Each row is a point. The last column is the point's height on a tilted bowl or saddle (a function of degree 2), plus a little noise. Along how many of its main directions does it bend up, bend down or stay straight?

Points, 11 rows:
[[-35  45 -30]
 [ -5 -15 -15]
 [-35  12 -25]
 [ 39  19  -1]
 [ 10  32  -4]
 [-14 -33 -26]
 [-17   4 -15]
 [-31  -6 -26]
 [ -9  -7 -13]
 [-60 -29 -60]
 [ 14  -7  -5]]
Directions: 0 up, 2 down, 0 straight

Points, 17 rows:
[[  2 -11 -19 -22]
 [-11  -3  45   7]
 [-19  15 -13  -9]
 [ -5 -17 -19 -21]
 [ -9  -7  22  10]
 [  6  -3  29   2]
 [-12   9 -11  -7]
 [-12 -23   0  -2]
 [ -4   8  -1  -3]
 [-60  32  -7 -31]
 [ 26 -28 -21 -60]
 [ -7  -8   9   6]
 [  1 -21   9  -3]
 [ 11  46 -17 -46]
 [-30  -1  -9   0]
 [ 47  20  23 -46]
 [ 18   8  15 -10]]
Directions: 0 up, 3 down, 0 straight

Points, 24 rows:
[[  4  25  -3 -14  -5]
 [  3   0  -4  -2   0]
 [ 10  46 -16   6 -18]
 [ 29 -16  -8  47  43]
 [-10  21  -2  -4  -3]
 [-12 -14   0  -1  -4]
 [ 19 -19  -3  21  17]
 [ 10  23 -13 -26 -11]
 [-19 -27   5  51  18]
 [  0 -40   8   8 -17]
 [-14 -25  -1  45  17]
 [ 22  32  34 -26   0]
 [-10  21 -10 -36 -16]
 [  1  17  37 -40  -7]
 [ 27  -2 -12 -13   8]
 [  0  -3   3   8   4]
 [ 25  20  20 -20  -3]
 [-39  16   1  25  15]
 [ 28   4  15  28  21]
 [ 20 -13  -4 -20  -6]
 [-32   0  -7  -5  -1]
 [ -8 -47  60   5 -60]
 [ -5   5 -28  21   7]
 [-22 -13 -51  33  11]]
Directions: 1 up, 1 down, 2 straight

Points (49 x 7):
[[  9  -7  -1 -13   3  11 -14]
 [ 35  -2   1   3 -12 -47  60]
 [-18  54  35  14   0  16  28]
 [-12  31  -5 -30   5 -12  37]
 [ 43  10   2   9   1 -10  36]
 [-21  42  15  -2   0 -28   5]
 [  4  10   5   6  16   4   2]
 [ 22 -19  34   5 -31  16 -20]
 [ 14  14 -34 -44   7  21 -13]
 [-20 -26   1 -16  12   7   0]
 [ 31  12 -21 -39 -17   0   6]
 [ -2 -17  11 -16 -14 -11  -2]
 [ 22   2  -5  19  20 -36  46]
 [-21 -29  16   5 -29  19  14]
 [-16 -18 -13 -29   5  10   0]
 [-25 -20 -24  -5   1   3  -4]
 [  9 -28  -2   8  25 -13  11]
 [-15  15 -42 -13 -17  28  29]
 [-29  15   5 -36 -14   4  15]
 [ 28   1   1  31   2 -45  59]
 [ -4 -31 -37  11  24   3 -36]
 [  5 -59 -15   6  -6   6  41]
 [  9   8 -20  -6  -8  12   3]
 [ -8 -30  19 -29 -24  -6   6]
 [-11 -11   0   1  -1   9  -8]
 [ -8 -23  10   8   2  -3  -1]
 [ -7  19  52 -21 -17  39 -39]
 [-34 -25 -15   2  16  11 -20]
 [  4  -6 -37 -24 -16   4  22]
 [-21 -11 -11  26 -55 -12  17]
 [ 23   5   9  -1 -12  11 -10]
 [ 36 -28  20  14 -19  46  17]
 [-17  34  27 -25  28   8  33]
 [ -6  23 -21   0   7 -14  22]
 [-54  22   1  -2  33 -17  -8]
 [  2  -1   0  18 -27 -13   3]
 [ -6  -4 -10  21  13 -11  -8]
 [-41   8 -48  -8 -27  -2  51]
 [ -9  13   7   3   5 -40   5]
 [ 49 -24  -6 -11 -35 -16  34]
 [ -9  -3  36  -5 -23  10 -35]
 [ 12 -31  34  49 -12   2  53]
 [ -3   9   8  19   5  19   5]
 [-38  48  -2   6   8 -60  10]
 [ 33 -25 -31   7 -20  24  15]
 [ -3  -2 -11   2  10   4  -8]
 [ 34  -6 -14  -4  16  21 -23]
 [  4 -30   4 -14 -28  29  -2]
 [  5  -3  -3  -5 -27 -13   5]]
Directions: 4 up, 2 down, 0 straight

Points:
[[ 32   1  -9 -23 -32   6 -25  -6  -7]
 [ 13  40  -6   8  -6   2 -10   0 -16]
 [ -1 -16  13 -42 -25  12  32   2   4]
 [ 26   8  15 -22  -3  11   8  29   5]
 [-54 -40 -10 -22  -5  -9  -1  -8 -30]
 [ 18   4 -16   1   2  39 -28 -11 -34]
 [-11  -3   1 -19  -7 -20  10   5  10]
 [ 18   8   3  14 -28  -4  46  38  -4]
 [ 28 -31  28 -31   7 -14   9  -5   0]
 [  3 -32  10  31 -10   2  -3 -21 -30]
 [  3  -5   4  40   6 -12  42  -4 -11]
 [ -4  10  18   4   9 -12   6   8  -1]
 [ -1  -9   3  14   8   6 -19   3 -17]
 [ 10  -5  29   2 -18 -46 -33  11   2]
 [-17  15   2   6  -5  -3  10  -5  -4]
 [-32   2 -10  21  -9 -15  19  20 -22]
 [ -6  32 -18  20  -5   5 -14  13 -29]
 [-37 -16  -2  -4 -19  50  12   0 -41]
 [  5 -25 -10  -9  -4   1 -15  26 -13]
 [-12   6  -1  27  30  -5  -5 -15 -27]
 [-14 -23  11 -17  30   1  15   7   5]
 [ -5 -15 -38  27 -10  -8 -34  20 -34]
 [ 19  -3  -1 -33 -21  60  19  11   6]
 [-32  -1   4  -5  -9  11   6  18 -16]
 [ -2   7  35  29  11 -24  41  17 -20]
 [-23 -23 -11   0 -12  21   1 -20 -24]
 [-28  -7  27  -3   8  15 -25  24 -37]
 [ 12 -13   7 -30  19  12   2  -2   6]
 [-21  52 -15 -18   9   2 -34   9 -48]
 [  4   6 -15  -9   2  -4  12 -10  12]
 [ 20 -22  -8 -40 -17  -6   6   3   4]
 [-28 -14   2 -19  -2  -5   0   3  -3]
 [ 32  37 -22 -12 -16   2 -29  17 -19]
 [ 10   3 -11   7 -53 -24   8  -9   3]
 [-12 -18 -40  -2 -12 -21  10  -2   0]
 [  2 -11 -20   6  -4  -3  10  25  -2]
 [ -4  16 -15  -7   3 -16  -7 -13   0]
 [ 14  33 -14  -8  14 -18   9  18  -4]
 [ -8 -16  -5   2 -35  24 -11  17 -28]
 [ -2 -16   7   1  17  35  -6   4 -15]
 [ -3  -8 -31  32 -24 -17  -3   1 -17]
 [  2  -4 -12  11   3  18  16  24   3]
 [ -9  30   2  12   1   2 -19 -13 -28]
 [ 28  -9   5  19   3   2 -10 -21 -15]
 [ 32  37  18   2 -38   1 -21 -13 -29]
 [ -5 -22  -4  -9  36   4  10  -5   1]
 [-29 -16  -1  22  30  -8   2  10 -26]
 [ 26   1   0   1  36 -38  34   3   1]
 [-18  -8   1 -26 -29 -20   1  -6  10]
 [ 46  -3  15  24   9 -11  -1 -20 -18]
 [ 17  18   1 -45 -23 -26   9  24   3]
 [  2 -31 -12  13  48 -32  25  32 -24]
 [ 48  10   2 -36  -8   2  -8  -2  -2]
 [  5  -5  22  -6 -12  -5  20  -4   8]
 [ 27  -8 -31 -30 -18   5  -9   4   2]
 [ -2  25   6  -4 -22  11  -3 -13  -8]
 [ -6   8 -16   3 -35  15 -16  -5 -13]
 [ 44  -6 -20  14  -8 -21 -11 -16 -12]
 [  7  10 -35  -2  -2  16 -12 -18 -12]
 [ 12 -23  -8  49 -27 -13   1 -13 -38]
 [ 22 -14  17  17   5  48 -33  27 -60]
 [ -8 -14 -11   1 -24 -19  10  -6   5]
 [  5 -37 -25   1   8 -37  33 -20 -12]
 [ 31  23   3  15   9 -19  39  -2   5]
 [-32   2  11 -13  17   2   5  22 -11]
 [-27   6  10  20   7  15   2  16 -26]
 [ -6   8  18  12 -15  36  -8 -25 -34]]
Directions: 1 up, 6 down, 1 straight
